Every row gives one point. Before rounding, the points of a table are all equally far from one centre. They may lie mostly on one side of it. Write the centre, to within rounding.

Points (9 x 3):
[[-35  51 -23]
 [-11  51 -32]
 [  5  47 -21]
 [-32  25  19]
 [-10  43 -43]
 [ 14  28   2]
 [  3  35 -44]
 [ 10  35 -37]
 [-10  50   0]]
Centre: [-19  14 -17]

Points (18 x 11):
[[ 15   0  19 -18  -7  -1  28 -87  30 -21  -4]
 [  7  46 -10   6  27 -21  30 -56  44   8 -16]
 [ -7  58 -32  -1 -20  -3  14 -29  36 -28 -15]
 [-36  37  -5 -35  -2 -21  57 -31  22 -61  -3]
 [ 11  18  18 -20   6 -25  -2 -64  32 -32 -33]
 [-24  47 -39  25   4   1  65 -26 -12 -33  -1]
 [ 11   3 -45 -46   0  14  71 -23  19  -1 -19]
 [ 18  17 -13 -47  13   8  46 -67  37  -2  -8]
 [ 33  20  24 -51  -9  -7  35 -56  11 -42  14]
 [-21   8 -22  15  21   1   7 -79  20  -6   1]
 [ 14  16  -7 -29  16   5  -9 -76  17 -17   2]
 [  0   4 -12 -36 -10 -28  81 -52   6 -28  -9]
 [ 27  20 -17   1 -12  37  41 -58 -10  -4 -35]
 [ -9  71 -18  -3   6 -14  28 -36  21 -17 -31]
 [  1  45  44 -35  24 -22  23 -45  39 -23   8]
 [ 24  -1 -12 -42   7  34   2 -51  16 -10  34]
 [  4  31  36 -27  52  -4  17 -35  47 -39 -35]
 [ 11  54 -10 -28  34 -36  25 -42  25 -37 -16]]
Centre: [  2   3   7  -2  14   4  33 -10  10 -22  -1]

Points (29 x 24):
[[-13 -60 -24 -22 -32   2 -16 -40   3 -44   9  -8 -13  17  21 -26 -35 -11
    6  47  -3 -14  84  18]
 [-10  14 -44  -5 -28  -1 -17 -23 -23 -66 -14 -23  53  58 -26 -38  24   4
   31  25  -7   2  68  48]
 [-20   8 -30 -13  -5 -36  25 -43  16 -51 -11 -25  32  26  47   5 -21  11
  -23  38   4 -27  23  45]
 [ -7  -6 -47  -8   8 -31 -25 -51 -43 -34 -11 -19  40  31   9 -34 -24 -16
   -9   3 -61 -22  53 -11]
 [-20 -15 -12 -19 -35 -40   7 -34  36 -15  29 -28  51  28   3 -22 -46   3
    5  27 -14   7  34  32]
 [-25   3 -63  16 -11  15  -1 -19  20 -47  16   4   4  22   0  -5 -49  -9
  -34  30 -32 -35  50  56]
 [ -4 -34 -34 -27 -41 -21 -35 -39  -3 -54  23 -54  11  54  22 -14 -16 -24
  -19  24 -39 -33  50  46]
 [-23   6 -24  -8  10 -29  -2 -39   9 -44  -2  -8  60  14   9 -55 -13 -17
    6  42 -20 -20  27  18]
 [-12  -5 -35 -28 -21  -6  -2 -28   5 -63   0 -26  30  51  33 -11 -31 -21
  -38  58   6 -38  38  21]
 [-11 -29 -25 -22 -12 -13  10 -49  31 -66  23 -32  14  -1   7 -31  -9   5
   -8   8 -15 -42  49  54]
 [  0   6  -5  -5  -9 -28   5 -43 -31 -13 -21  17  45  53 -33 -42 -58  -9
   -6  29 -12 -27  46  25]
 [-26  -9 -31 -16 -27 -30 -51 -21  -7 -58  18 -31  61  46   9 -47 -11  30
    0  44 -12 -16  26  48]
 [ -2 -18 -26  -8   4 -18  -7 -37  25 -67   2 -12  17  13  16 -30  -9   3
  -19  64 -33 -41  45  25]
 [ 16 -21 -35  27 -12   8   9 -35 -21 -44  33 -49  28  37   5 -23 -18   9
  -15  68 -42 -40  25  22]
 [  0 -35  -9 -10 -59  -9   3 -40  -1 -53  46 -13  62  46  14 -22 -26 -22
    3  36 -29 -10  27  -2]
 [ 11 -25 -48  -2 -22 -11 -47 -22  34 -49   8 -21  46  30   4 -36 -22 -13
   20  -2 -52 -21  58  58]
 [-19  15 -33  23 -31  17 -60 -30  -4 -57  22 -45  32  22  -6 -19 -40 -23
    2  44 -25   3  45  34]
 [  3  -6 -39 -15   0  10  -1 -46   9 -56  -7 -30   5  44  11 -20 -25  -7
  -38   6 -31 -36  33  78]
 [  8 -31 -33 -36  -8   0  20 -39  -3 -40  33 -31  24  58   9 -40 -20  15
  -17  46 -20 -11  32  40]
 [-13 -21 -36 -11  -8   3  20 -53  17 -38 -10 -48  51  39  -4 -24 -18 -26
    6  29   6  16  41  33]
 [-16  -6 -21 -18  -6  -3 -20 -18 -12 -47  13 -59  15  31  15 -39 -12  21
    2  66 -33 -27  22  26]
 [-33 -14 -52 -17 -21  31   0 -23   0 -59 -12 -10  58  50  10   0 -47  -3
  -24  32  12 -12  53  24]
 [-19 -16 -69  -9 -11 -32  -4 -46  15 -61  -5 -21  26  33 -23  -9 -29  -1
    5  28 -23   1  73  45]
 [-15 -25   4  -3 -13 -23 -13 -37  -7 -40  10 -27  -3  46  57 -39 -36  -4
    0  24   3 -72  30  10]
 [-36   7 -35 -16  -6 -58  11 -22  -2 -55 -24 -23   1  50   1  19 -18   9
   19 -18 -24  11  64  17]
 [-20 -18 -42  27 -48 -13  -4 -34   8 -37  12 -52   4  33  11 -39  -6  38
   14  45 -20 -47  46  55]
 [ 29 -18 -57   3   4 -25 -23 -32 -16 -49  32 -68  -2  24  22 -12  -9 -34
   23  42 -10  -9  18  52]
 [-23 -23 -30  10  -1 -11  -1 -39   2 -56 -21 -63  12  25 -14   0 -17 -36
    3  54  -1 -31  43  10]
 [-24 -11 -38   5 -25 -58  13 -30 -36 -71  19 -27  12  50  25 -26 -38 -23
   -5  19  14 -40  -9  25]]
Centre: [ 14 -14 -26  16 -25 -12 -21  -7 -19 -27   4  -3  14  25   2  -1  -3   5
  -4  -2   7 -13  29  19]
